Each point is reached from the start by the listed moves, each made once or not at all, plus a little noise. Is the number of moves made odd or even? Then give how often each move was made.

Moves:
(1): [ 32 -23  -3   7]
(2): [ 0 23  4 24]
(3): [ 18 -10  50  -8]
Start: [ 9 14  9 -4]
Points:
[ 9 11  9 -4] => even (0, 0, 0)
[26 28 60 13] => even (0, 1, 1)
[ 59 -15  55  -1] => even (1, 0, 1)
[41 14  8 25] => even (1, 1, 0)

Moves:
(1): [ 15   3  15   8   0  -3  -6 -16  -4   0  -1  -3]
(2): [-7 20  6  0 -7 -7  7  1 -3  9 -1 -3]
(3): [-5 -6 16 -6 -2 -2  0 -1 -1 -1 -1 -4]
(4): [-1 -5  4 19 -2  0  4  5  0 -3 -4  3]
(5): [-2 10  7 -3 17  8 -4  6  4 -4 -3  5]
(6): [ 5  5  1  3 -7 12  8  7 -7 12 -2 -7]
(7): [ 7 -5 -5 -7  0 -9 18  2 -4  0 -9  0]
(8): [ 5 -2  4 -2 -5 -7 -6 14 -3 -4 -6 -2]
(9): [  8   1  -3  -4  -6   2  -3   2  26   1  -2 -11]
(10): [-2 -3 -2  2  6 -8  1  4  0 13 10 -3]
(11): [  6  -3   3  -7  -3  -8   9   2  -1 -10  19  -2]
(12): [ 6  0  1 -4 -7  5  2  7  5  0 -4 25]
Start: [ 3  0  9 -3  4 -4  9 18 -3 -3  8 -2]
Points:
[ 15 -20  30  -9  -9 -29  35  39 -12 -19   9  -6] => odd (0, 0, 1, 1, 0, 0, 1, 1, 0, 0, 1, 0)
[10 22 58 12  2 -3 12 20  0 -1 -6 22] => even (1, 1, 1, 1, 1, 0, 0, 0, 0, 0, 0, 1)
[ 16  27  21 -14   2 -10  34  60 -11  23  -9  14] => odd (0, 1, 0, 0, 1, 1, 1, 1, 0, 1, 0, 1)
[ 24  -8  11   2 -12 -11  52  45  -9   8  18  14] => even (0, 0, 0, 1, 0, 1, 1, 0, 0, 1, 1, 1)
[ 22  20  39 -28  -8 -15  37  50  11  -2   1 -25] => even (0, 1, 1, 0, 1, 1, 1, 1, 1, 0, 1, 0)

Moves:
(1): [12  7  0  2 11 -2 -5 -1 -1 10 -3  0  3 -2  3 12 -4  5 -1 -9 -1 -3  1 -3
  4  2]
(2): [ 5 20 -1 -5 -2 -4 -1  9 -5 -1  7 -1  5  2 -6 -3 -1 -1 -2  2  2 -2 -6  4
 -8  1]
(3): [ 2  0 12  4 -7  0  0 -3  5  0  5 -3 -2  0  2 -5 -7  2  2 -1  0 -2 -4 -4
 -2  1]
(4): [ 3 10  6 10 -2  1 -1 -8 -3 -7 -7  7  1 -5  1 -1  2 -3  6  9  1  2 -1  4
 -3  0]
(5): [-5  2 -3 -1 12 -2  3 -3  2  0  0  3 -1 -3  3  1 -5 -2  3  2 -5 -6  1 -4
 -7  2]
(6): [ 0 -4 -1 -3  2 17 -3 -1  5 -2  4 -3  9 -5  2  3 -6  3  3  3  7  1  1  2
 -6  0]
(7): [ 1  4 -3 -3 -4  3 13 -1 -8 -4 -3  1  2 -1  3 -1  4 -2 -4 -3  3 -1  0 -5
  3  2]
(8): [ -5   0   3   5  -6   3  -8  16  -4   0   3   2  -1  -6   4   1  -2   6
   8 -10  -5   0   1  -2   5   1]
(9): [-1  1 -7  2  0  1  6  4  9  3 -1 -1 -1 -6  2  1  1  1 -1 -2  4  8 -5  0
 -3 -3]
(10): [ -6  -2  -1   2  -4   4   0   2  -5  13 -10   3   6  -2   0  -1   3  -6
   4  -5  -1  -7  -1   0   0  -4]
(11): [  6  -5   1   7   6  -1   8   1  -3   4  18   2   5  -5  -5   1   0 -11
  -1   4 -10   2   6   4   2  -1]
(12): [  2   1   1 -11  -4   0   2  -1  -3   2   8  16  -5  -3   4   3  -4  -3
   7   1  11   4   4   0   0  -4]
(13): [ 2 -5 -1 -3 -3 -7 -2  2  7 -3 -3 18 15 -4 -1 -2  6  4  2 -1 -4  2 -1  1
  0 -6]
(14): [-1  2 -1  5  0  3  8  3  7  0  3 -2  3 16  1  7  3 -3  4 -3  4  4  2 -2
 -4 -5]
(15): [-10   3   0   1   4  -1  -1   1  -4   4   5 -10   5  -1  23   2   3  -6
  -6  -4  -4   0  -4   3  -1  -4]
(16): [-10  -1   8  -4  -4  -6  -2   2   4 -12   1   2   4  -5 -12  26   1  -3
  -3  -4   1   4  -1   1   4   4]
(17): [ 3  0  6 -3  6  7 -4  3 -1 -3  0  3 -5  2  0 -1  9 -1 -4  0  0  1  0 -4
 -8  2]
(18): [-4  8  2 -4 -3  2  3 -5  6  9  7  6  1 -1 -4  1  9 10  5 -1  1 -2  8 -4
 -1  2]
(19): [-1  0 -1 -8 -1 -4 -1 -5  4 -1  1 -8 -3 -2 -3 -3  6 -5 13  1 -1 -1  2  3
 -1  6]
(20): [ 4  3  2 -5 -2 -2  3  5 -1 -1  2 -4  4 -2  1  0  4  6 -2 11  0  0  6 -6
 -1 -4]
(21): [ -5  -2  -4   8   9  -4   8   4  -9   2   2  -6   4   0  -7  -3   6   0
   0   1  23   3 -11   0  -5  -3]
(22): [-8 -3  2 -2 -3  3 -4 -3 -2  4 -2  1 11  1 -4  0 -8  0  0  5 -5 22 -1 -4
 -1  2]
(23): [ -6   0   6   0   0   2   4  -3   1  -2  -6  -8  -4   1  -1  -5   1   2
  -4 -11   1  -2  13   8   0  -5]
(24): [-10  -2   3  -8   6   2  13   5  -2   1   1   2  -2   3   0   0   3  11
   4   3  -4   9 -10  11   5   2]
Start: [ 5  5 -2  7  6  0  1 -6  6  3  5  2  9 -1  5 -6  2 11 -2  2  5  1 12  2
 -3  9]
Points:
[-13  21  -7 -10  -6  -1  26  22  12   2   8  12  38   1   0  -6  14  21
  23  -4  -1  43  -6   7  -6   8] => odd (0, 1, 0, 0, 0, 0, 1, 1, 1, 0, 0, 0, 1, 1, 0, 0, 0, 0, 1, 0, 0, 1, 0, 1)
[ 15  46  11   2  26  -4  26  -9  14  18  53  14  51 -17  20   7  13   6
  30  17  28   3  15  -2 -36  -4] => odd (1, 1, 1, 1, 1, 1, 0, 0, 0, 0, 1, 1, 1, 1, 1, 0, 0, 1, 1, 1, 1, 0, 0, 0)
[-16  52  29   1   9  10  40   6 -14  36  31  14  39 -10  30   6   4  14
  21  -7  -7  21  25   1 -12  -4] => odd (1, 1, 1, 1, 1, 0, 1, 1, 0, 1, 1, 1, 0, 1, 1, 0, 0, 1, 0, 1, 0, 1, 1, 1)
[-16  20  -2   1  32   7  60   4 -10  14  21   5  21  -9  29   0  36 -14
  21  17  26  19  -1   4 -28  -7] => even (0, 0, 0, 1, 1, 0, 1, 0, 1, 1, 1, 1, 0, 1, 1, 0, 1, 0, 1, 1, 1, 0, 0, 1)
